Every row gives one point. The points of each table are mixes of a few directions, plus a little noise. Count the directions of each table, and those that both share. Where both have some left over, give the other angles between the two spaces (their principal angles), to ten degrees, smallest first.
In the rows, 128 means zero.

First (4 x 3)
[[ 36 111 166]
 [158 149 147]
 [167 138 115]
 [149 115  84]]
Second (6 x 3)
[[173 150 137]
 [110 119 124]
 [148 138 132]
 [ 11  71 104]
 [178 152 138]
 [149 138 132]]
Directions: first 2, second 1, shared 1

First (6 x 6)
[[120 146  93 107 124 136]
 [140 136 171 140 152 134]
 [132 203 112  89 168 164]
 [105  62  66 135  58  94]
 [116 114  90 120 102 120]
 [154 107 238 177 164 122]]
Second (6 x 6)
[[104  76  54 125  63 100]
 [154 183 206 132 197 157]
 [124 120 117 128 118 124]
 [109  88  71 126  77 107]
 [127 126 125 128 126 127]
 [150 175 195 131 188 153]]
Directions: first 2, second 1, shared 1

First (7 x 9)
[[ 66 139 131 173 102 142 119 205 116]
 [106 133 128 147 122 132 124 154 123]
 [ 65 124 131 122  50 158 115 249 131]
 [165 130 127 135 178 109 137  54 125]
 [163 117 127  86 126 126 131  98 139]
 [165 125 126 113 156 116 134  72 132]
 [167 127 126 120 165 113 136  63 130]]
Second (7 x 9)
[[114 164 165 224 172  64  77  90  75]
 [168 104 122  38  91 142 135 124 155]
 [124 126 131 118 111 130 122 145 129]
 [151 139 171 118 107  72  66 107  98]
 [107 123  91 156 164 172 185 132 150]
 [101 127 116 142 122 151 144 162 135]
 [131 112 100 100 129 165 168 135 156]]
Directions: first 2, second 3, shared 2

First (8 x 12)
[[129 107 119 134 109 181 102 107 126  82 103  98]
 [ 77 107 123 167 141 116  83 188 126 137 152 103]
 [119 146 202 217 122  54 111  80  95 218 155 124]
 [146 156 120 121 110 142 180  87 132  82 118 151]
 [187 142 129  29 157  88 161 137 139 206 124 175]
 [127 117  94  61 172 115 141 210 156 148 139 154]
 [115 106 134 196 111 204 131  74 134  35  97  98]
 [123 144 103  99 102 125 115 141 117 114 135 123]]
Second (10 x 12)
[[124 177 144 196 157 175 141 116  96 120  95  89]
 [111 179 133 192 152 158 132 125  92 106 112  70]
 [ 81 139  92  89 103 115 128 132 148  99 170 125]
 [ 66 169  93 101 108 156 150 116 154  96 156 137]
 [206  57 166 117 136  94 111 136 129 181 100 167]
 [ 63 206 107 143 127 210 173  97 144  99 123 135]
 [ 88 184 118 155 135 177 151 112 124 105 122 112]
 [231  10 167  92 127  37  82 157 127 190 118 165]
 [185  58 148 100 124  75 103 144 132 164 125 154]
 [124 102 113  94 111  84 109 144 136 122 158 125]]
Directions: first 5, second 3, shared 0; angles 30, 50, 50

First (10 x 14)
[[ 92 130 156 115 139 113 117 121 115 128 118 124 143 132]
 [ 46 160 197 116 158  74 117  91 103  93  99 116 132 167]
 [198 153  80 175 113 134 164 118 161  87 142 131  63 153]
 [149 109 108 124 118 151 125 145 131 151 137 133 140 106]
 [ 70 125 171 101 144 110 107 124 105 139 113 123 161 127]
 [249 141  39 187  96 161 174 134 178  98 158 137  52 137]
 [140 148 123 147 129 117 142 114 136 100 127 127  99 150]
 [109 119 141 113 131 129 117 134 118 143 125 128 150 117]
 [114  84 129  91 122 159 100 162 113 190 133 133 187  79]
 [113 113 136 111 129 135 115 139 119 151 127 128 154 111]]
Second (10 x 14)
[[184 160  36 153  72 199 118 122 172 132 196 135 156 120]
 [120 151 168 135 147  89 158 117 148  93 103  93  78 151]
 [ 67  64 202  91 177  80 110 146  51 160  69 155 144 114]
 [107 118 166 119 150  98 135 129 114 124 101 123 113 133]
 [ 83  90 190 104 168  84 124 137  82 140  81 136 125 125]
 [141 118  90 127 109 162 108 134 120 151 153 151 164 112]
 [137 121 100 128 113 153 113 132 123 145 146 145 154 116]
 [160 171  99 151 106 143 147 115 176 100 153 103 104 143]
 [125 125 132 126 131 125 128 129 125 129 124 129 128 128]
 [158 163  96 147 106 147 140 118 168 108 154 111 114 138]]
Directions: first 2, second 2, shared 0; angles 30, 40

First (11 x 20)
[[149 176 114 131 188 145 135 131 112 118 143  83  61 137 150  98 136 133
  152 175]
 [133  96 177 133 125 138 165 138 126 128  99  98 144 140 118 111 108 131
  118 126]
 [139 104  71 127 124 119 128 108 128 171  96 129  99 128 112 161 121 131
   92 127]
 [132  45 114 124  97 119 185 117 116 182  60  87 130 139  75 172  94 134
   62 117]
 [ 97 108 101 127 127  95 145 111 156 147 115 162 153 119 128 203 115 117
   91 103]
 [107 149 127 116 136 118 147 141 119 109 158  96 128 129 127 145 138 126
  136 146]
 [138 136 154 119  84 150  88 148  96  97 162 120 140 120 107  69 149 140
  172 129]
 [ 98 162  44 104 106  92 118 128 160 147 164 150 152 139 155 219 167 104
   84 144]
 [123 150 164 153 189 131 109 110 144 103 126 187 108 100 155 101 107 130
  171 101]
 [172  90 166 135  79 162 148 154 143 152  81  98 170 178 139  80 134 123
   83 143]
 [118 194 177 139 154 141  39 126 109  46 203 205 118  77 142  47 143 140
  249  96]]
Second (8 x 20)
[[170  96 148 135 140 139 129 128 114 131  96 103 109 145 133 106 121 136
  121 131]
 [ 64 137 197 140 184 118 235 132 166 121 115 109 157 123 137 152  83 116
  117 130]
 [143 173 164 143 224 141 127 120 109  88 145 110  57 114 156  78 116 140
  193 146]
 [ 79 120  75 113  85 119 166 124 117 167 129 106 124 106  58 167 113 130
  103 132]
 [114 155  82  99  55 132 122 157 126 139 168  97 161 150 118 140 173 116
  105 163]
 [164 148 173 143 199 136 125 130 135  96 126 119 104 147 189 100 131 127
  152 141]
 [151 112  43 119  89 111  62 107 122 157 126 172 114 121 118 167 150 130
  107 111]
 [139  83 143 132  46 127  60 127 136 124 121 208 197 117 116 116 139 128
  127  69]]
Directions: first 6, second 6, shared 5; angles 40
